Every row gives one point. Each copy is the shape, with its points in the same order, stretched, turned, moved and blurred by noise. Some copies are also mirrored. Which?
(in the rows, 100 means zero)

Shape (7 x 2):
96 119
114 94
150 146
133 138
95 107
77 63
79 70
Copy 1:
120 111
97 96
72 162
86 141
114 104
120 54
120 59
Copy 1 is: mirrored
Copy 2, 7 rows:
103 125
89 96
47 142
68 137
105 110
128 72
125 76
Copy 2 is: mirrored
Copy 3:
87 106
120 99
88 42
84 65
94 107
131 147
127 139
Copy 3 is: mirrored
Copy 4, 7 rows:
101 119
105 87
164 101
144 108
93 110
53 89
58 91
Copy 4 is: only turned

Shape (8 x 4):
124 85 158 100
143 128 109 103
141 84 83 61
122 124 107 84
90 91 85 109
79 97 103 105
138 124 106 94
48 50 120 62
Copy 1:
144 81 138 88
135 141 104 82
102 116 102 41
130 124 85 74
87 93 93 104
104 77 86 104
127 133 100 79
102 25 76 84
Copy 1 is: mirrored
Copy 2:
131 112 134 65
142 126 85 106
124 90 52 66
114 122 77 92
93 77 96 112
83 88 106 105
133 123 79 99
43 60 110 45
Copy 2 is: only turned
Copy 3 (8 x 4):
94 101 168 83
129 128 109 68
139 58 101 73
101 108 106 60
82 93 81 116
60 107 107 105
113 119 113 67
29 40 120 109
Copy 3 is: only turned
Copy 4 (8 x 4):
102 18 133 104
164 71 109 114
136 58 68 77
146 76 109 84
93 108 96 100
88 99 114 99
153 67 103 99
40 75 111 48
Copy 4 is: only turned

Shape:
101 150 118 123 79 129 119 135
109 101 96 73 128 140 116 28
128 83 88 123 142 100 71 62
118 77 99 114 102 82 36 64
115 49 69 107 77 120 35 82
127 138 88 76 75 115 103 133
94 151 101 147 87 111 103 147
84 131 131 101 99 107 104 144
110 125 102 109 76 94 79 72
115 121 102 114 63 106 118 118
86 97 120 113 126 82 154 62
132 84 126 108 122 88 134 57
96 127 77 102 84 67 125 107
Copy 1:
124 156 132 114 81 116 128 142
83 123 127 63 160 135 98 49
101 57 124 106 155 130 68 91
115 56 119 106 105 139 35 78
107 52 105 82 87 195 54 90
138 145 97 66 85 123 96 140
129 138 116 147 81 116 120 157
88 145 126 108 72 92 97 144
138 116 114 107 91 125 76 79
136 122 117 92 71 118 129 118
79 101 120 104 122 69 138 61
107 79 141 77 130 79 120 66
133 118 70 105 88 90 117 98
Copy 1 is: only turned
Copy 2:
93 146 74 98 105 160 101 128
95 77 75 85 93 124 113 18
140 89 103 67 139 112 128 65
156 82 116 58 118 85 93 91
128 106 123 10 106 71 91 90
106 116 50 74 80 125 118 133
105 156 75 96 135 141 107 145
82 106 85 103 106 141 102 148
140 109 85 92 95 107 85 92
112 141 90 94 82 129 114 122
94 100 118 140 104 123 135 65
128 89 121 114 91 135 139 62
111 127 75 116 101 88 132 120
Copy 2 is: mirrored

Shape (14 x 11):
83 122 133 110 89 92 90 69 116 70 50
95 104 93 109 102 112 103 68 163 99 20
95 87 94 116 96 110 125 108 93 88 70
77 98 90 100 108 98 91 75 104 84 114
109 96 89 116 113 101 83 96 133 85 104
108 84 98 96 105 91 84 111 92 92 103
64 127 92 120 109 22 154 107 120 86 83
82 120 114 123 105 111 95 130 103 100 94
103 115 101 118 106 110 96 65 89 46 102
111 90 101 101 113 94 136 92 93 109 109
110 90 109 114 47 110 93 79 102 67 109
88 140 94 104 94 67 96 87 88 90 87
104 98 104 122 57 98 82 93 98 96 104
98 127 96 52 114 107 129 101 90 93 89
Copy 1, 14 rows:
115 114 142 146 74 136 80 118 125 58 79
136 101 75 120 75 149 84 148 145 38 102
95 98 114 110 73 105 110 131 90 67 85
91 63 119 119 89 111 85 76 90 85 90
135 62 109 92 94 101 93 91 107 81 97
112 92 125 99 92 89 88 94 79 98 112
81 113 96 138 129 85 138 75 103 5 98
106 87 119 119 112 78 101 126 109 103 72
118 74 145 113 67 123 100 78 86 71 57
104 93 108 108 107 114 134 94 68 90 102
108 97 149 104 42 110 119 77 120 101 92
116 117 110 148 98 92 95 79 92 66 73
117 101 129 122 55 85 109 84 115 109 98
87 132 99 95 121 132 95 106 75 83 71
Copy 1 is: mirrored
Copy 2 (14 x 11):
93 120 80 105 75 124 60 114 112 110 52
75 111 61 83 88 151 97 100 153 98 73
97 108 81 104 68 113 117 119 100 73 83
88 115 97 116 120 107 85 99 85 92 110
104 93 96 123 129 111 83 100 119 86 113
106 89 93 105 111 98 91 122 90 95 105
131 170 91 98 80 123 83 148 115 59 117
98 104 114 133 104 109 100 143 109 98 86
97 120 89 126 108 95 77 92 82 70 67
109 109 115 88 106 115 107 114 84 67 107
112 94 90 126 70 89 97 70 91 111 102
122 146 90 109 108 101 90 127 94 101 72
121 95 91 133 90 100 102 95 95 120 100
86 127 117 67 98 81 103 132 99 78 80
Copy 2 is: mirrored
